Every row gives one point. The ring and each string are closed loops that go straight from each point to the next, and from the last back to the first. Before rounding, they use only three directions, however many columns there are. How many times does the string pass through the ring? Passing back the other way cancels.
In the rows, 128 means zero.

Ring:
[[182 136  94]
 [162 173 102]
 [136 186 106]
 [ 81 173 107]
 [ 59 135 102]
 [ 65  95  96]
 [ 93  68  91]
 [127  63  88]
 [168  85  88]]
String:
[[153 146  61]
 [190 158  58]
 [208 148  70]
 [188 136  50]
 [154 129  73]
 [153 126 106]
 [149 127 125]
 [148 136  93]]
Times through: 0

Ring (6 x 8):
[[208 155 144 103 122 123 138 124]
 [154 206 142  95 121 129 143  93]
 [ 84 173 148  89 131 131 135  85]
 [ 67 118 151  88 138 129 128  98]
 [113  62 151  95 142 123 122 129]
 [189  92 148 103 131 120 130 140]]
String, 16 rows:
[[115  17 162  97 146 120 117 145]
 [119  35 110  92 148 123 116 135]
 [127  70 100  91 144 124 120 125]
 [135 112 129  94 135 125 128 117]
 [129 104 182  99 132 123 131 122]
 [133 101 161  97 134 124 129 123]
 [138 114 139  95 134 125 129 118]
 [137  98 184 100 132 122 131 127]
 [146  55 198 104 135 119 126 144]
 [159  20 156 102 142 117 119 156]
 [157  49 123  98 142 120 121 142]
 [150  79 112  95 140 123 123 130]
 [144  98 127  95 136 124 127 123]
 [137 113 176  99 131 124 132 121]
 [134  82 181 100 134 122 128 131]
 [126  43 175  99 141 120 122 141]]
Times through: 2
String:
[[126 114 152  95 134 125 130 116]
 [141  88 126  95 138 124 125 126]
 [196  68  99  99 138 120 123 145]
 [249 117 116 106 126 119 133 145]
 [242 193 168 109 112 122 147 124]
 [173 202 184 102 116 126 146 103]
 [134 166 183  98 124 126 139 104]
 [129 143 149  95 130 127 134 107]
 [121 137 168  96 130 126 134 108]
 [105 121 187  96 132 126 133 111]]
Times through: 1

Ring (8 x 12):
[[204 188 126 132 120 107 132 128 126 132 117 122]
 [151 223 119 133 116 115 126 122 122 122 116 119]
 [100 213 122 132 117 123 121 122 121 115 118 118]
 [ 61 162 124 132 123 130 119 130 122 109 122 119]
 [ 64 115 124 131 129 129 120 138 125 110 125 121]
 [111  73 129 130 134 122 125 146 129 119 126 124]
 [173  81 138 129 133 112 131 144 131 130 124 126]
 [205 115 138 130 128 107 133 139 130 134 121 126]]
String (24 x 12):
[[ 58 167 160 127 120 132 120 122 121 114 120 121]
 [ 52 161 178 124 119 134 121 120 120 116 119 122]
 [  7 159 134 130 123 139 114 128 119 103 123 118]
 [ 35 148  89 136 128 132 114 138 122 100 125 116]
 [ 84 144  73 139 130 124 118 143 125 105 125 117]
 [111 145 125 131 125 122 124 134 125 117 122 121]
 [ 95 143 174 124 122 127 125 125 123 122 120 124]
 [ 33 134 147 128 125 135 118 130 122 109 123 121]
 [ 17 132 107 133 128 136 114 138 122 100 126 117]
 [ 26 136  83 137 130 133 113 141 123  98 126 116]
 [ 17 142 160 126 123 139 117 126 120 108 122 121]
 [ 11 149 129 130 125 138 114 130 120 103 123 118]
 [ 29 157  89 136 127 133 114 137 122  99 125 116]
 [100 153  78 138 128 121 120 141 125 109 124 117]
 [112 153 150 128 122 123 125 128 124 121 120 122]
 [ 78 166 167 126 120 129 122 122 121 119 119 122]
 [ 69 174 163 126 119 130 121 121 121 116 119 121]
 [121 154 148 128 123 121 126 128 124 122 120 122]
 [ 83 173 174 125 118 129 123 119 121 120 118 123]
 [ 35 199 151 128 116 135 117 118 118 109 119 119]
 [ 35 198 119 132 119 134 115 124 119 104 120 116]
 [ 78 174  86 137 125 125 118 135 123 106 123 116]
 [109 158 114 133 125 121 123 134 124 115 122 120]
 [103 158 153 128 122 124 124 126 123 120 120 122]]
Times through: 3
String, 7 rows:
[[164 106 172 125 127 115 132 133 128 133 121 127]
 [152 115 133 130 129 115 128 139 128 125 123 124]
 [168  96  81 137 135 110 127 152 131 120 126 121]
 [190  93  95 135 134 107 130 150 132 126 125 123]
 [168 128 100 135 129 111 128 143 129 123 123 121]
 [166 130 167 125 124 115 131 130 127 132 120 126]
 [189 103 177 124 127 111 134 133 129 138 121 128]]
Times through: 0

Ring (6 x 14):
[[195 144 156 165 141 113 162 154 122 149  93 108 159 118]
 [163 182 150 154 123 101 135 144 129 144  90 103 129 144]
 [103 178 146 119 123 114  97 136 145 152 122 123 102 155]
 [ 53 122 133  80 141 160  76 136 163 175 173 162  98 142]
 [ 91  85 122  94 150 187 107 146 157 185 172 171 128 119]
 [142  90 134 124 153 168 139 153 142 175 145 151 152 108]]
String, 19 rows:
[[183 141 128 157 129 142 155 152 129 159  98 122 151 125]
 [156 146 136 143 131 135 137 148 135 158 110 124 138 131]
 [155 146 166 143 145 107 136 148 131 150 114 114 141 126]
 [182 178 188 165 142  66 148 148 120 133  86  87 144 131]
 [166 210 160 161 116  78 131 141 126 133  76  89 121 154]
 [127 216 131 139 101 105 105 134 139 143  89 106  98 170]
 [103 178 124 118 113 135  97 136 148 158 120 130 100 159]
 [103 152 132 114 128 141 102 139 149 163 133 138 110 146]
 [ 92 144 153 107 141 126  97 139 149 160 145 136 110 140]
 [ 44 132 171  78 154 120  68 134 159 162 177 147  94 142]
 [  7 110 137  52 148 168  49 131 175 181 203 177  81 146]
 [ 30 102  96  62 132 209  65 135 175 193 191 189  91 144]
 [ 79 109 107  91 134 190  95 141 160 183 165 169 112 135]
 [ 74  86  95  83 137 214  97 143 164 194 177 184 117 128]
 [ 96  59 114  91 156 208 115 150 158 193 181 182 139 108]
 [137  63 159 117 175 159 141 157 141 176 163 154 163  92]
 [150 100 169 132 165 129 142 154 134 162 139 133 156 105]
 [135 126 147 128 144 137 128 148 140 162 131 134 137 124]
 [154 131 121 138 130 158 139 149 138 167 117 136 141 127]]
Times through: 1
String, 7 rows:
[[ 83  76  95  87 141 218 104 146 163 195 177 185 125 121]
 [ 45  66 111  64 153 212  81 142 171 197 203 194 112 122]
 [ 48 101 162  74 163 145  76 138 161 173 189 162 106 128]
 [ 92 130 146 104 143 140  99 141 151 165 151 144 114 136]
 [ 85 130 126  99 134 160  95 139 155 172 153 153 109 140]
 [ 92 115 138 101 145 156 102 143 153 172 158 153 119 130]
 [ 95 109 102 100 131 193 106 143 157 183 155 167 119 133]]
Times through: 1

Ring:
[[206 172 141 154 150 106 117  92 153 173 117  99 103 113]
 [174 229 137 156 132 100 102  96 155 173 142  98 112 113]
 [ 97 228 121 147 122 105  97 102 151 159 153 108 144 119]
 [ 49 170 118 133 129 119 108 105 141 146 139 119 168 126]
 [ 38 107 121 124 142 131 122 104 133 138 117 126 177 130]
 [ 67  44 122 120 160 138 138 101 131 137  91 129 169 131]
 [144  38 123 131 172 132 144  96 139 148  78 121 136 125]
 [183  75 129 140 168 123 138  93 145 159  86 112 117 120]]
String:
[[164 140 183 138 153 120 122  93 132 167 108 105 129 119]
 [161 152 140 145 149 114 119  95 146 164 116 107 123 118]
 [171 182 208 141 146 115 112  92 128 175 120  98 126 116]
 [231 249 181 161 137  95 101  90 150 188 138  87  92 107]
 [232 207 121 164 144  96 111  92 166 178 128  94  86 109]
 [205 143  68 160 153 103 124  96 174 163 113 107  95 114]
 [145 133 136 141 151 118 122  96 144 159 111 111 131 120]]
Times through: 1
String:
[[141 128 144 138 152 120 123  96 140 159 109 111 134 121]
 [183  86 181 135 168 126 136  91 130 165  86 108 123 120]
 [196  34 130 137 179 128 149  92 143 157  69 115 115 121]
 [185  23  69 143 178 125 150  95 161 148  72 121 112 122]
 [165  64  70 144 166 120 140  97 161 149  89 119 118 122]
 [217  35  65 149 179 119 150  93 167 154  72 116  97 119]
 [247  70 133 149 178 118 143  88 151 169  75 105  90 115]
 [204 114  88 153 160 110 130  94 164 162 100 109 100 116]
 [165 131  87 150 152 111 124  97 162 157 112 112 116 118]
 [184 136  90 153 153 109 124  96 163 161 111 109 108 116]
 [244 130  78 163 161 103 129  92 174 169 102 103  80 112]
 [154 123  85 148 152 113 125  98 160 155 111 114 121 120]]
Times through: 1

Ring, 6 rows:
[[192  94 102 108 146 109 141 112  94 113 109 109  99  96]
 [118 146 137  95 171 100 157 115  96 140 106  91 100  85]
 [ 54 155 119  98 158 115 135 130 113 145 122 111  96 102]
 [ 61 116  96 130 109 142 103 157 129 131 147 159 118 146]
 [113  87  93 143  94 144 102 158 126 118 147 170 129 155]
 [189  68  80 129 112 128 116 131 108 103 127 144 111 126]]
String (25 x 14):
[[102 142 149 115 146 114 148 137 107 144 121 116 124 114]
 [ 47 170 147 100 162 111 147 134 111 155 120 106 109 103]
 [ 45 164 149 110 150 118 141 143 115 154 127 119 119 116]
 [105 132 150 127 132 121 141 146 111 141 128 131 135 128]
 [101 120 106 116 132 125 124 137 114 129 129 132 109 120]
 [ 46 121  62 108 127 137  97 140 128 126 140 144  85 124]
 [  7 118  50 120 105 153  76 158 142 127 157 171  92 148]
 [ 55 115 117 147  93 149 102 174 135 136 156 176 143 167]
 [ 96 109 132 148  97 141 116 167 126 133 147 167 149 160]
 [119 107 125 136 112 132 124 152 117 129 136 150 135 142]
 [119  87  72 128 108 138 102 143 121 113 139 156 107 137]
 [142  59  44 136  89 148  85 146 125  98 146 173 105 148]
 [175  47  51 142  85 146  90 145 121  94 143 173 113 150]
 [190  64  99 145  97 134 116 145 112 106 134 158 133 145]
 [176  90 132 139 114 124 135 143 106 121 127 142 140 135]
 [137 106 111 121 129 122 129 134 109 124 125 131 115 120]
 [153 101 111 120 130 120 132 131 106 121 122 128 115 117]
 [151  95  74 106 138 119 121 118 105 112 119 122  88 103]
 [192  85  56  91 155 108 129  96  93 101 104 101  66  79]
 [204 103 101  90 169  95 154  93  84 114  95  84  82  70]
 [180 128 155 104 167  94 170 111  86 133  99  88 115  85]
 [162 143 149  89 184  88 174 101  84 137  93  72  99  69]
 [135 148 168 106 166  99 169 122  94 145 106  93 122  93]
 [125 132 156 122 141 113 151 138 105 140 120 119 132 117]
 [108 130 120 108 147 115 137 129 107 134 120 116 106 107]]
Times through: 3

Ring (9 x 14):
[[173 115 127  93  57 155 160 167  98 107 191 109 182 139]
 [153 108 150  94  70 105 184 170 140 100 189 116 178 146]
 [118 120 158  99  99  56 195 140 175 101 168 131 154 144]
 [ 94 125 156 118 134  32 179 102 182 113 142 149 124 134]
 [ 98 107 146 154 170  43 133  74 150 134 122 168 101 117]
 [117  96 130 171 176  81  97  68 109 148 118 170  98 106]
 [141 115 101 157 145 146  81  70  63 150 126 154 108 101]
 [157 140  85 125  99 188  97  88  47 138 145 130 130 107]
 [171 138  95 101  64 192 128 128  60 122 171 112 160 122]]
String (26 x 14):
[[103 165  94 129 136 119 115  42  98 139 113 150  94 104]
 [130 129 114 131 123 121 123  88 100 132 138 143 122 115]
 [158  81 128 158 137 128  98 114  80 140 149 150 133 114]
 [175  95  89 171 139 194  49  83  16 160 135 150 119  95]
 [174  71 128 157 127 145  95 130  68 139 159 144 145 116]
 [131 145 108 112 102 133 137  95 100 125 146 132 131 119]
 [136 166  91  99  83 162 135  89  83 124 148 123 133 117]
 [173  77 134 142 111 139 116 145  83 129 170 136 157 124]
 [205  86 116 119  65 199 116 172  48 123 193 112 184 128]
 [190 147  95  70  19 217 155 165  60 105 198  89 191 135]
 [170 164 101  56  16 191 179 160  89  97 196  88 188 141]
 [197  93 141  84  33 162 176 212 101  96 218  96 212 151]
 [184  62 159 120  82 120 156 195 114 109 200 121 190 144]
 [131 135 124 109 100 112 153 112 121 118 155 131 140 127]
 [115 166 129  69  66  95 203 125 158  96 167 114 155 142]
 [132 119 140 111 101  92 165 129 138 113 163 132 148 134]
 [109 148 137  93  96  75 186 113 160 106 155 130 140 136]
 [ 78 164 152  80 101  26 220 105 208  95 149 133 133 144]
 [ 88 119 171 114 133   7 197 114 205 106 147 149 130 141]
 [130  81 160 144 141  60 146 127 146 123 153 152 137 130]
 [117 113 141 132 134  73 147 103 140 124 143 149 126 125]
 [119 125 130 127 126  89 143  96 129 125 142 145 125 122]
 [130  83 148 156 153  74 124 108 126 133 142 158 125 121]
 [139  58 155 177 171  70 106 111 118 141 140 167 122 117]
 [126 109 129 144 141  95 122  92 113 134 137 152 119 116]
 [100 161 103 127 136 105 125  49 112 135 116 150  97 108]]
Times through: 1

Ring, 10 rows:
[[171  76 115 183 139  91 139 139  83 105 185 134  99 164]
 [163 120 120 183 139  96 129 113  89 104 167 114 118 177]
 [146 165 127 159 136 114 124  92 110 113 138  96 139 169]
 [126 194 132 117 131 138 126  81 139 127 107  87 153 138]
 [109 191 137  67 124 163 137  94 169 145  84  94 156  91]
 [110 168 142  52 121 169 145 117 173 150  84 105 148  75]
 [125 116 149  57 119 164 153 160 160 148 103 126 128  75]
 [147  65 146  89 123 144 157 189 132 136 137 146 105  93]
 [162  41 134 125 129 121 157 190 108 124 166 154  92 114]
 [171  45 119 163 136  99 150 167  89 112 185 149  89 141]]
String:
[[150  50 124 106 128 127 161 175 124 132 156 153  95  89]
 [147  95 127 121 130 125 147 145 122 126 146 131 112 116]
 [161  80 137 144 131 117 143 163 103 117 158 134 107 143]
 [182  45 124 188 138  88 143 169  73 102 195 146  88 169]
 [189  54 110 223 144  68 136 145  55  90 212 140  87 195]
 [178 101 132 204 140  89 126 136  70  96 180 118 111 204]
 [164 142 113 206 143  86 120  88  80  97 172 102 124 199]
 [143 170 115 163 138 109 124  76 111 112 142  95 138 164]
 [127 182 114 128 135 126 129  69 135 124 122  93 145 132]
 [112 234 128 107 131 145 121  50 153 131  90  71 169 133]
 [109 227 146  81 125 162 125  75 164 139  75  75 171 120]
 [116 191 155  74 122 165 132 111 161 142  82  91 158 111]
 [100 188 147  33 118 181 143 110 187 156  67  97 158  66]
 [ 93 161 137   7 116 188 157 122 200 166  68 113 147  26]
 [121 115 161  38 115 177 156 176 169 154  91 127 131  65]
 [142  82 162  75 119 158 154 195 141 141 119 137 116  95]
 [149  27 148  71 119 150 169 220 137 143 142 164  92  68]]
Times through: 1

Ring, 8 rows:
[[188 169 173  65 125 100 113  91 168 129 113 124 144 171]
 [135 247 188  67 115  81 114  76 154 130  86 124 137 185]
 [ 95 249 175  86 109  92 117  83 138 129  79 121 129 187]
 [ 56 197 148 118 102 124 123 110 112 126  81 111 121 181]
 [ 61  98 105 146 105 167 128 137 104 122 106 104 118 164]
 [ 93  46  79 149 116 185 129 138 119 121 129 107 122 153]
 [139  33  77 134 126 180 127 127 142 121 143 113 129 148]
 [189 103 135  86 129 131 118 104 166 126 132 121 141 159]]
String:
[[149  94  70 119 137 161 125  84 169 124 142 126 130 156]
 [136 121 137 104 118 136 120 115 140 125 115 114 133 165]
 [134 126 149 101 114 131 120 121 135 125 110 112 134 166]
 [137 112 108 112 125 147 123 102 151 124 125 119 131 162]
 [168  54  40 125 146 179 127  80 182 123 161 130 130 147]
 [204  25  70 110 144 172 124 102 180 123 165 124 139 143]
 [204  56 135  90 129 143 118 124 161 125 141 116 144 152]
 [192  89 161  82 121 127 116 127 151 126 126 113 144 159]
 [232  82 174  65 127 118 113 123 167 127 134 116 151 156]
 [227 104 146  68 136 120 115  96 183 127 139 125 148 157]
 [218 137 216  50 117  91 109 125 156 129 111 114 152 167]
 [177 151 188  70 116 103 113 115 150 128 107 115 144 170]
 [141 150 162  91 114 118 118 113 140 126 105 115 136 170]
 [161 159 103  93 137 129 120  63 181 127 129 132 134 166]
 [203 191 157  58 135  94 113  63 190 130 121 133 145 171]
 [208 200 178  49 131  84 111  69 187 130 114 131 148 174]
 [157 165 114  91 133 124 120  68 175 127 124 130 134 168]
 [149 159 149  88 121 117 118  96 154 127 111 121 136 170]
 [149 154 111  97 131 130 121  75 169 126 124 128 133 167]
 [196 162 124  74 140 115 117  62 192 128 132 134 141 166]
 [238 154 187  45 132  90 110  89 186 130 124 127 153 166]
 [229 135 218  46 119  89 108 122 161 129 114 115 154 167]
 [189 124 188  71 117 109 113 125 149 127 114 113 145 165]
 [206  98 182  70 120 116 113 129 154 127 123 113 148 160]
 [232  51 135  80 135 139 117 117 175 125 149 120 148 149]
 [189  60  78 108 141 162 123  92 179 124 154 126 137 149]]
Times through: 1

Ring:
[[131 140 101 151 119  89 131 141 173 118 150 139 149 118]
 [133 128 112 143  77 101 135 125 146 109 145 148 158 132]
 [129 121 128 128  62 120 135 113 115 108 135 148 149 144]
 [124 122 141 112  80 137 128 110  95 112 125 136 129 150]
 [114 130 151  98 130 149 119 119  86 127 115 121  97 146]
 [101 135 146 101 163 144 120 138  98 145 117 129  88 128]
 [ 92 138 136 111 175 131 126 154 116 158 124 146  94 110]
 [ 90 141 118 130 179 107 133 170 149 164 137 161 110  92]
 [106 146 103 146 173  90 131 169 177 151 147 152 126  92]
 [119 147  99 151 158  86 129 159 183 136 150 142 135 102]]
String (24 x 14):
[[134 123 141 113  75 137 124 102  96 101 125 123 130 160]
 [129 107 128 132   7 118 147 103 104 100 139 174 176 148]
 [120 116 118 140  48 106 146 124 128 117 144 177 168 128]
 [125 133 120 132 111 111 129 131 138 120 138 138 135 129]
 [142 144 118 131 134 112 115 123 149 106 136 100 124 142]
 [140 123 100 159  42  85 144 122 162  99 156 162 186 130]
 [124 120 107 151  49  93 148 130 147 115 151 179 177 121]
 [118 132 121 131 117 112 131 136 135 127 137 145 132 124]
 [116 131 123 130 113 114 133 136 132 129 136 149 133 123]
 [117 109 125 135  25 114 151 117 110 115 141 187 172 133]
 [128 108 144 114  22 138 139  94  79 100 127 155 153 160]
 [133 127 154  97  99 154 115  97  78 103 114 103 106 169]
 [127 139 147 100 149 146 109 116 100 117 116  93  90 153]
 [108 129 138 113 127 133 128 133 106 135 125 143 113 129]
 [ 93 126 148 101 135 144 130 137  87 149 118 153 100 125]
 [ 96 128 134 118 129 126 135 145 112 148 129 164 118 115]
 [110 144 139 107 182 136 114 140 117 141 120 112  85 128]
 [ 96 144 147  97 201 145 114 147 104 155 114 117  70 122]
 [ 80 130 147 101 164 142 131 153  93 166 118 162  90 109]
 [ 92 137 155  90 186 154 116 142  86 155 110 124  70 127]
 [117 146 153  91 192 154 103 127  97 132 110  85  66 146]
 [124 143 154  91 175 155 103 118  93 123 110  82  72 154]
 [113 119 164  88  97 164 122 104  57 121 108 127 100 159]
 [124 117 154 100  71 152 126  99  71 108 117 130 120 162]]
Times through: 1
String, 27 rows:
[[118 127 120 134  93 110 137 133 133 124 139 158 145 124]
 [137 140 127 122 132 122 115 120 132 109 130 102 116 146]
 [142 127 134 120  76 129 123 102 111  95 129 115 136 160]
 [130 108 142 117  19 136 139  95  83  98 129 156 156 160]
 [114 111 140 118  47 132 142 113  89 118 129 170 148 142]
 [114 114 147 108  65 142 135 110  80 119 123 155 132 147]
 [110 120 145 108  89 141 132 118  87 126 122 150 122 141]
 [118 137 132 117 140 127 122 132 121 128 127 124 111 133]
 [123 142 148  98 167 147 107 121 101 124 114  91  82 149]
 [120 146 155  89 190 157 101 123  93 128 108  80  64 151]
 [ 94 136 159  86 179 160 115 136  78 152 107 121  68 133]
 [ 82 129 145 104 155 140 133 151  95 163 120 164  96 110]
 [ 75 126 136 114 148 128 141 162 107 171 127 186 109  97]
 [ 65 132 133 116 177 124 141 176 117 185 128 189 100  83]
 [ 85 133 123 127 154 112 140 165 133 165 135 178 118  93]
 [104 137 122 128 150 113 130 151 139 145 135 150 118 110]
 [110 149 119 127 188 111 120 156 152 145 134 125 102 110]
 [106 153 110 136 203 100 122 168 171 153 140 131 105  97]
 [ 98 151  95 153 194  80 134 184 193 162 152 160 126  77]
 [ 95 140  90 162 148  72 147 181 191 160 158 190 152  74]
 [107 133 111 141 125  99 138 152 152 141 144 166 140 105]
 [120 142 115 134 147 106 125 144 153 130 139 131 124 119]
 [140 155  97 151 166  86 117 146 192 116 149 105 130 119]
 [145 148  87 165 126  73 127 143 202 108 159 125 158 117]
 [142 144 104 147 124  93 123 132 172 107 147 116 142 130]
 [142 128  96 161  55  82 141 126 171 100 157 157 183 127]
 [126 120 109 149  50  96 146 127 144 113 150 174 175 125]]
Times through: 4
